Rows are points. To make a cloud, some directions were put in groups of two or more. Within a group, all points are equally far from the middle, so they leave a hole (a ring in 2 directions, a hollow ball in 3). The other directions are filled evenly. Then the cloud was stretched, turned, moved and blurred a little. Count the holes, and give their numbers of directions, smallest first.
(in the rows, 128 means zero)

Cloud (13 x 2):
[[142  99]
 [ 94 123]
 [154 127]
 [134  77]
 [166 134]
 [122 167]
 [ 83 133]
 [110 135]
 [117  90]
 [ 79 115]
 [ 95 105]
 [112 142]
 [154 136]]
Holes: 0

Cloud, 20 rows:
[[125  86 127]
 [104 139 107]
 [145 147  61]
 [134 110 167]
 [112  89 102]
 [128  67 106]
 [174 115  80]
 [122 132 144]
 [169 101  86]
 [134 145  88]
 [173  84 103]
 [138 102  98]
 [115 129 136]
 [135 151 112]
 [111 126 137]
 [116 114 122]
 [106 123 153]
 [147  96 146]
 [115 167 150]
 [135 153 148]]
Holes: 0

Cloud:
[[109 142 104]
 [ 86 105 166]
 [178 133  90]
 [142 137 117]
 [129 183 105]
 [ 64 148 102]
 [ 81 142 120]
 [132 106  75]
 [110 169 117]
 [109 164 100]
 [152 107 131]
 [ 90 141 125]
 [153 147 156]
 [136  97 146]
 [141 126 105]
 [130 139 104]
 [103 118 129]
 [150  92 153]
 [ 76 128 116]
 [124 133 129]
 [122 173 107]]
Holes: 0

Cloud, 19 rows:
[[122 133 176]
 [135 129  86]
 [ 89 113 126]
 [103 140  92]
 [157 173 123]
 [174 144 123]
 [167 125 106]
 [ 96 116 105]
 [149 169 156]
 [135 131 177]
 [ 99 120 162]
 [101 121  96]
 [133  89 137]
 [168 128 107]
 [124 123  86]
 [113 157 168]
 [116  95 151]
 [134 103  97]
 [110 110 165]]
Holes: 1 (3)

Cloud, 29 rows:
[[106 129 105 149]
 [138 120  89  99]
 [147 121 137 115]
 [142 174 115 114]
 [141 106 181 111]
 [127 105 136 153]
 [111  98 147 160]
 [140 166 129 148]
 [160 143 106  84]
 [180 138 114 105]
 [118 125 132 121]
 [136 124 120 151]
 [155 168 150  80]
 [147 115 144 132]
 [142 115 127 115]
 [133 129 109  66]
 [119 137 175  73]
 [164 125 148 184]
 [152 154 140 176]
 [186 116 159 106]
 [167 109 119 151]
 [178  95 104 118]
 [124 104 123 144]
 [149 121 152 156]
 [148  95 128 138]
 [132 155 142 125]
 [186 145 157 118]
 [154  85  94 154]
 [123 142 139  57]]
Holes: 0

Cloud, 26 rows:
[[162 167 133 116]
 [ 91 164 137 119]
 [118 148 149  75]
 [118 159 163 137]
 [142 140 149  96]
 [167 157 155 144]
 [128 123 129  84]
 [142 139 111  70]
 [116 100 129 165]
 [160 139 126 119]
 [159  96 166 111]
 [132 158 160 140]
 [159 118 118  90]
 [163 111  88 128]
 [170 163 135 110]
 [137  96 114 122]
 [161 116 120 162]
 [170 141 156 113]
 [ 80 141 130 147]
 [103 170 180 150]
 [110 112 118 105]
 [194 139 146 126]
 [162 129 151 123]
 [ 97 148 165 116]
 [118  86 129 116]
 [141 145 178 108]]
Holes: 0

Cloud:
[[151  98 100 107 126 123]
 [179 138 121 120 127 109]
 [ 94 100 110 149 107 114]
 [124 180 175 154  90 152]
 [ 99 128 129 147  69 147]
 [159 134 159 164 136 105]
 [ 80 159 150 156 133  91]
 [129 112  77 132 131 119]
 [174 118 130 144 113 155]
 [ 80 113 117 147 118 134]
 [139 152 111 121  86 116]
 [133 140  80 114 107 160]
 [138  94 156 121 168 126]
 [142 173 156 113  85 132]
 [103 145 143 179 123 126]
 [131 129 152  83 106 134]
 [150 150  83  99 135 150]
 [132 172 145 140 168 119]
 [116 106 172 144 147 132]
 [152 124 165 133 112 134]
 [190 133 122 130 116 144]
 [115 136 152 183 145  92]
 [142  93 111  93 159 101]
 [142 122 111  90 162 123]
 [ 98 191 152 153 129 157]
 [133  94 142 157 106  99]
 [150 132 166 139 119 166]
 [123 131 131 146  86  85]
 [158 116 116 110 114 176]
 [117 149 100  91 136 143]
 [139 150 169 112  80 142]
 [111 163 164 169  93 148]
 [109 106 125 176 182 112]
 [129 122 102 114  86 142]
 [176 123  86 120 119 169]
 [102 162 161 154 103  87]
 [120  84 101 161 156 119]
 [106 137 130 170  93 126]
 [139  93 153 159 124 113]
 [101 153 154 175 129 132]
 [ 84 158 125 132 151 110]
 [ 97 109 107 131 104 146]
 [125 110 144 177 121 115]
 [151 159 159 116 158 170]
 [135 175 142 154  97 118]
 [105 122 102 112  86 149]
 [ 80 105 151 159 145 120]
 [139 134 175 143 128  93]
 [148 159 145  86 107 150]
 [110 108 131 120 171 146]
 [107 118 127 151 198 111]]
Holes: 1 (4)

Cloud, 47 rows:
[[ 96 141 130  97 126 151]
 [163 131 121 168 125 129]
 [154 162 121 158 153  92]
 [ 90 123 134 136 144 154]
 [170 135 145 139  65 123]
 [104 143 102  82 122  98]
 [111 120 153  98 151 151]
 [129 118 111 147  93 128]
 [173 111 119 145 157 123]
 [158  83 118 147 130 122]
 [183 160 159 153 134 107]
 [103 141 159  93 125 115]
 [141 114 161 119  59 125]
 [175 183 173 135  99 123]
 [126 142 144 142 171  82]
 [163  92 138 118  94 105]
 [116 128 159  90 136 137]
 [140 123 132 114  89  82]
 [103 145 120 147 108 140]
 [166 101 122 159 156 139]
 [131 157 128  94  97 117]
 [115 134 111 164 174 138]
 [112 132 156 112 166 151]
 [159 149 134 113 180 129]
 [162 138 168  86 120 123]
 [183 115 129 164 110 138]
 [170 172 155 114 121 142]
 [147 176 136 133 179 103]
 [123 124 137  91 106 162]
 [143 132 151 100 138  84]
 [161 148 128 120  93 154]
 [112 145 129 111 102 153]
 [152 169 132 118 136 164]
 [182 120 140 158 123 107]
 [154 124 138 113 144  85]
 [130  97 137  93 109 123]
 [135 128 138 110  99 182]
 [ 94 143 140 107 177 135]
 [144 116 168 182  94 138]
 [181 140 171 139 133  87]
 [173 120 146 163  74 117]
 [115 100 147 143 153 134]
 [129 127 199 105  92 127]
 [122 131 186 162 126 148]
 [135 152 163  90  95 120]
 [169 153 125 144 132  86]
 [161 112 104 149 150 114]]
Holes: 1 (4)
